Every row gives one point. Each copy is the shape, with its points in the same order, turned, moved and blurred by noise. Is it also mirrored, or only turned?

Shape, 8 rows:
[[-32 -61]
 [  2 -23]
 [  8 -14]
 [ 31  40]
 [-20  16]
 [ 26  82]
 [ 25  59]
 [ -5 -60]]
Copy 1, 8 rows:
[[-53  21]
 [ -9  25]
 [ -2  19]
 [ 63   7]
 [ 12 -14]
 [ 92 -24]
 [ 68  -6]
 [-31  40]]
Copy 1 is: mirrored
Copy 2, 8 rows:
[[-19 -67]
 [ 18 -29]
 [ 19 -23]
 [ 47  28]
 [ -6   8]
 [ 44  74]
 [ 43  49]
 [  8 -67]]
Copy 2 is: only turned

Shape:
[[-37 -40  44]
 [-27  23  23]
 [ 68 -43 -49]
 [ 50  57  43]
 [ 10  19  46]
 [-28  -2  -6]
 [ 32  46   3]
 [  5 -40 -53]
 [ 55  46  17]]
Copy 1 (9 x 3):
[[-70 -27  15]
 [-30  25  20]
 [ 34 -28 -84]
 [ 50  15  34]
 [ -9  -5  26]
 [-55  15 -22]
 [ 18  20   4]
 [-24   0 -87]
 [ 52  19   7]]
Copy 1 is: only turned
Copy 2:
[[-34  31 -39]
 [-13  17  23]
 [ 66 -63 -52]
 [ 71  39  38]
 [ 24  39   8]
 [-17 -14   0]
 [ 49  -6  38]
 [  5 -63 -37]
 [ 72  10  33]]
Copy 2 is: mirrored
Copy 3, 9 rows:
[[-20 -25  60]
 [ 21   9  25]
 [-95 -11 -50]
 [-20  86  12]
 [ -5  35  36]
 [  1 -22   5]
 [-12  59 -16]
 [-42 -46 -39]
 [-26  73 -11]]
Copy 3 is: mirrored
Copy 4, 9 rows:
[[-37 -49  51]
 [ 17 -12  61]
 [ -2  20 -75]
 [  1  76  45]
 [-14  19  46]
 [ 19 -29  30]
 [ 31  53  29]
 [ 21 -29 -43]
 [ 14  72  30]]
Copy 4 is: mirrored

Shape (10 x 6):
[[-15 -39  11 -61  46 -24]
 [ -4 -12 -17  10   2 -63]
 [  5 -51  -7   2 -46 -12]
 [-20  14   5 -45 -47 -11]
 [ -2  28  40 -49  52 -23]
 [-48 -56  21  -4  19  35]
 [  4 -19  10 -11 -29  -5]
 [ 11  29   4  -6  71 -34]
 [  9  14  -6  -8  -8 -84]
 [-10   6 -10 -17  36  20]]
Copy 1:
[[-34 -31 -31 -50  11 -10]
 [-11  -9  11  29  -8 -49]
 [ 34 -40 -21  37 -34 -11]
 [ 27   3   7 -19 -53   5]
 [-51  26  -6 -38   9  13]
 [-17 -82  -5  -3   1  40]
 [ 16 -16 -10  14 -29   5]
 [-39  29  11   1  51  -7]
 [-14  29   5  22 -26 -59]
 [ 10 -11  12 -14  36  24]]
Copy 1 is: mirrored
Copy 2 (10 x 6):
[[ -8 -22  31 -13  57 -49]
 [ 10  30 -13   3   4 -55]
 [ 26 -38 -22  -7 -12 -20]
 [-27 -11  22 -36 -21  -1]
 [-17  30  75   2  30 -15]
 [-22 -53   5  55  28  -9]
 [ 15 -22   6  -8 -11  -2]
 [ -1  66  38  10  55 -19]
 [ 13  56   7 -37  -9 -53]
 [-28  11  16  10  50  20]]
Copy 2 is: only turned
Copy 3:
[[-30 -12  12 -95  30  -4]
 [-11   2   9 -24 -12 -54]
 [ 18 -26  10 -32 -54   5]
 [ -9  42  16 -44 -36  29]
 [-23  32  45 -61  63   0]
 [-41 -62  14 -44   8  49]
 [ 11  -4  20 -31 -22  14]
 [-19  16  14 -32  72 -33]
 [ -6  34  29 -28 -13 -67]
 [-16  -4 -15 -33  41  22]]
Copy 3 is: only turned

Shape (13 x 8):
[[ 16  37  18 -20 -47  25 -27   7]
 [  7 -35 -19  46  17 -16 -21  -5]
 [-30   8 -25   2  15   4 -32  -9]
 [ 36   0  48   1 -36 -50  55  -1]
 [-15  11  21 -29  18   2  23 -27]
 [-11  -7 -15 -34  -4 -19  52  25]
 [-37 -40  -1  56  16 -50  25 -44]
 [ 39  29  43  57  23 -62  52 -22]
 [ 28  -4  15  20  18 -68 -13 -39]
 [ 18  38 -13  27 -31  -4  -5  34]
 [-39 -26  18  50  34 -18   5  24]
 [-55  14  33  31 -52  -7  -1  39]
 [-12 -34  -9  49 -58   6 -19 -14]]
Copy 1:
[[ 43  43  24   5 -36  16 -24   0]
 [-21 -50   0  21  12  10 -15 -35]
 [-30  22   9  -2  11  21 -27 -24]
 [ 55 -25  61  15 -14 -62  22   4]
 [ -4  15  58 -31  15   3  14  -8]
 [  6  17   7  -6  29 -40  39  11]
 [-48 -51  59  26  26 -27  15 -56]
 [-11 -70  74 -14 -34 -66  -7   7]
 [  8 -55  50 -14  16 -37 -41 -36]
 [  4   9  -4  30 -45 -18 -23   9]
 [-45 -38  34  40  26   7   7  13]
 [ -5  30  49  82 -13  -5   0  12]
 [  5 -13  14  65 -20  19   7 -62]]
Copy 1 is: mirrored
Copy 2:
[[ 31  46  29 -25 -34  13   7 -15]
 [-14 -19 -14  54  -1  -3 -26   6]
 [-14  25 -23   8  19   9 -19 -14]
 [ -8 -14  44  27 -46 -38  82  -7]
 [-27   3  16  -5  25  10  41 -38]
 [-22 -16 -25 -24   2 -20  62   1]
 [-72 -20 -20  82  -3 -13  18 -26]
 [  0   1  38  95   9 -30  81   0]
 [ -9 -12  28  65  13 -53   9 -31]
 [ 32  39 -13  20 -29  -5  22  20]
 [-64   6  -8  50  13   4   7  37]
 [-51  65   1   7 -55   1  23  23]
 [-20   4 -16  39 -72  19 -23 -16]]
Copy 2 is: only turned
Copy 3, 13 rows:
[[-15  25  21 -23 -30  32 -33  19]
 [ 18 -46 -18  31   5 -19 -10 -17]
 [-26 -18 -21   4  36   2 -16   2]
 [ 11  26  23 -17 -67 -50  39  -8]
 [-26   5  14 -17  15   1  43 -16]
 [-13   2 -21 -22 -19 -17  61  33]
 [-27 -29 -20  54  -2 -57  34 -49]
 [ 45  46  24  32 -18 -61  50 -41]
 [ 22  -3   2  -9   2 -60  -3 -52]
 [ 21  29 -15  11 -24   5 -18  32]
 [ -7 -32  13  55  19 -41  17  25]
 [-54  14  15  43 -35 -23 -22  50]
 [-22 -30 -15  39 -54   8 -35 -13]]
Copy 3 is: only turned
Copy 4:
[[-13  57   6 -24 -42 -15 -14   0]
 [ -5 -31 -25  47  14 -23 -12   6]
 [-33  20 -28  11  22   5  -7 -11]
 [ 39   4  39  -8 -11 -92  41 -29]
 [-23  11  36 -14  25 -11  38 -28]
 [ 35  15   4 -32  35 -12  44  -2]
 [  8 -59 -11  43  44 -32   9 -70]
 [ 21  13  49  73  19 -88  33 -41]
 [-33 -15  -7  35  18 -86  20 -24]
 [ 33  57 -14  28 -13 -34  -7  -1]
 [ 20 -20  17  31  51 -10 -23 -17]
 [ 39  31  14 -14  -3 -16 -55 -46]
 [ 14 -27 -31   6 -37 -14 -34 -29]]
Copy 4 is: mirrored

Shape:
[[ 21   6 -58 -22  -9  -6 -32 -13  54]
 [-29  36 -24 -19  25 -21  54 -11  -6]
 [ 18  -3 -14  43 -25  14 -26 -23  10]
 [  6 -48  24  31   3  18   5  21 -11]
 [-20  39 -18 -28  12 -11   1  28 -29]
 [ -3  22 -42 -13  57 -49  37  53  23]
 [-40  14  26  13  -5  -8   4 -34  10]
 [-42   8 -65  40  19 -27  27 -24  -7]
 [  3   4   9 -32 -16  44  -9  54  28]
 [ -2 -28  20  13 -33 -29  43  -3 -13]
 [ 27  32 -15  16  40  44  -3  36  39]
 [  7  22  -6 -22  44  44 -10  18   0]]
Copy 1, 12 rows:
[[ 22   8 -48 -16 -48 -43 -36 -12 -30]
 [  3  42  -2 -14  40  14  -2 -25 -18]
 [  3  21  -4  41 -64 -25  -3  14   3]
 [ -5 -28  -8  31 -27  -4  60  -9  21]
 [ -3  26 -21  -3  45 -21  17  19 -44]
 [ 23  21 -45 -11  62 -34   6 -67  -5]
 [-33  27  37  -9 -11  -6 -14   5  12]
 [-22  54  -6  42   0  -1 -17 -58 -18]
 [ -2  -2 -57 -52 -17 -18  49  25  -2]
 [ 11   3  52   3 -24   1  47 -35 -16]
 [ 21  26 -80  -2   0 -20  13   8  44]
 [  0   5 -55  -1  22   3   5  30  11]]
Copy 1 is: only turned
Copy 2 (12 x 9):
[[-11 -28 -14   3  19  60  -7  -8  44]
 [-25   1  29  -9  27  13  34  69 -15]
 [-25  -6 -21  25  -8   0  17 -37   9]
 [ 15   8   5  42 -30 -26 -21  -2 -33]
 [-22 -12 -16 -20  11  27   3  49 -52]
 [-21  10  -3  32  52  37 -26  95 -12]
 [-42  -5  30 -18  -6 -28   6   3  -6]
 [-58 -32   9  46  12   0  44  51   4]
 [ 12  33   0 -11 -33  56 -38   1 -26]
 [ 15  15  -7   5 -26 -49  17  38   8]
 [-20  40   7  38  31  61 -19 -12 -29]
 [  0   4  20   6  20  49 -11  -4 -55]]
Copy 2 is: only turned
Copy 3, 12 rows:
[[ -1  20 -20 -33 -18 -55 -34 -27  44]
 [ 19  19 -18  15  32   6  45 -41  41]
 [ 38 -29 -11  -2 -24 -41 -33  -4 -15]
 [ 21  -5  12 -20  -8 -14  -1  69 -17]
 [ 19  32 -23  23  25  31  -5 -14  26]
 [ -8  59  -6  11  75 -31  23 -10  42]
 [ 11 -50  -2  25 -16  -4  19 -11  31]
 [ 43 -22 -59   5  29 -41  39 -12  37]
 [ -5  61  10  11 -45  -4 -18  21   4]
 [ 59 -21  33 -10  -6   0  22  25  36]
 [ -9  49   0  17  -4 -47  -6  -9 -43]
 [-23  39 -20  -3   0  14  -3 -11 -25]]
Copy 3 is: mirrored
